Each row is a point. Examples show where two turns around zero, p and q, send a point. Where does a point land after both, in the order given? Backwards means that the second turn is done in reverse. Each puzzle has new turns, and all numbers are rounded.
In the rows, 128 means zero.

Turn p:
[102 199] -> [130 204]
[155 103] -> [144  95]
[123 102] -> [114 106]
[132 108] -> [124 108]
Turn q:
[ 97 122] -> [ 98 118]
[121 105] -> [124 104]
[134 129] -> [134 130]
[173  87] -> [178  93]
[115 197] -> [106 195]
Where do these land?
p, then q backwards: [162 135] -> [161 117]
p, then q: [177 121] -> [174 109]
q, then p: [ 60 118] -> [ 60 135]
p, then q: [143 152] -> [148 148]
p, then q: [ 99 114] -> [ 96 122]

Turn p:
[180 143 156  74] -> [191 128 140  78]
[ 95 136 130 143] -> [ 95 136 140 136]
[160 129 133  99] -> [164 125 123 104]
[ 82  73 153 106] -> [ 83  69 131 100]
[105 127  78 168] -> [ 94 148  95 173]
[ 90 144 100 165] -> [ 84 156 121 161]
[183 144 145 141] -> [184 134 146 145]
Turn q:
[150 124 102 115] -> [148 130 105 108]
[155 132 151  31] -> [122 188 146  46]
[130 144 148 168] -> [138 130 143 172]
[ 88 137  98 169] -> [104  97  97 170]
[117 103 142 157] -> [129  96 150 145]
Where do these land?
q, then p: [139 126  98 141] -> [140 126  98 141]
p, then q backwards: [ 97  87 148  88] -> [ 97  76 109 103]
p, then q: [176 113 123 113] -> [175 127 116 107]
p, then q: [ 80 124 140 155] -> [ 85 108 149 151]
q, then p backwards: [156 159 101 131] -> [156 140  89 125]
q, then p: [ 86 111 161 194] -> [100  74 162 180]
q, then p: [161 176 125  72] -> [144 201 128  96]

Turn p:
[183 155  97 103  80 145  68 126] -> [187 127  83 138  87 132  63 129]
[119 128 154 149 114 113 155 147] -> [122 130 160 135 109 138 161 121]
[175 162 107 146 126 152  72 119] -> [178 139 120 151 131 136  65 154]
[136 159 132 101 127 160 104 173] -> [149 142 114  93  98 147 114 171]
[110  94 177 118 152 103 142 140] -> [102 103 169  91 130 108 154 120]
[ 66 107 132 140 139 103 144 124] -> [ 66 123 140 140 133 109 157 129]
[110  96 148 130 126 162 142 141] -> [103 102 134 109 132 166 140 130]
[129  93 107 139 153  90 165 136] -> [129 104 129 141 157  99 181 122]
[123 159 100 125 136 123 160  48] -> [117 183 104 153 174 116 118  77]
Turn q:
[112 147 122 146 171 111 198 151] -> [ 98 138 133 155 154 100 182 177]
[147 176 142 106 131 140 167 148] -> [159 169 150 127 136 117 150 168]
[ 88 137 104 142 126  95 116  88] -> [ 86 137 100 145 118  94 101 108]
[148 159  89 163 128 116 112  91] -> [133 140 100 167 161 111  85 115]
[131  88 184 160 110  80  98 126] -> [113  61 176 135 101 115  97 111]
[106  71  91 118  76 135 149 199] -> [131  97  92 147  61 189 174 151]
[122 137 150 152 111 132 124 110] -> [124 136 154 147 123 123 116 105]
[156 107 158 127 117 139 106 111] -> [155 106 152 113 130 133 115  97]
[143 127 111  94 118 137 124 137] -> [155 134 106 108 119 138 130 137]
[153 129  87  91 150 172 120  96] -> [160 154  81  94 166 135 135 103]
[101 130 170 109 169 150  94 152] -> [ 94 136 165  71 138 154 124 135]
Where do these land?
p, then q backwards: [121  99 119 109 153 120 120 148] -> [134 108 126 111 158 100 137 133]
q, then p: [175 125 105 126 157 122 129 119] -> [155 107 121 119 164 102 136 148]
q, then p: [126 147 133 102 119  96 163 152] -> [150 126 134 133  85 124 167 135]
q, then p: [130 106 104 177 117  93 109 156] -> [103  76 133 161 134 151 122 158]
p, then q: [113 216 147 111 144 151 131 137] -> [149 201 147 117 120 137  96 174]
p, then q: [126  97 152 116  98 163 113 149] -> [142 125 117 106  99 163 145  92]
p, then q backwards: [122 114 114 127 143 225 148  65] -> [131 127  77 161 177 186  58 132]
q, then p: [113 108 166 175 114  94 136  79] -> [ 87 107 176 161 130  99 117  88]
q, then p: [125 139 111 109 107  90 102 147] -> [137 104 105 142  87 126 114 151]
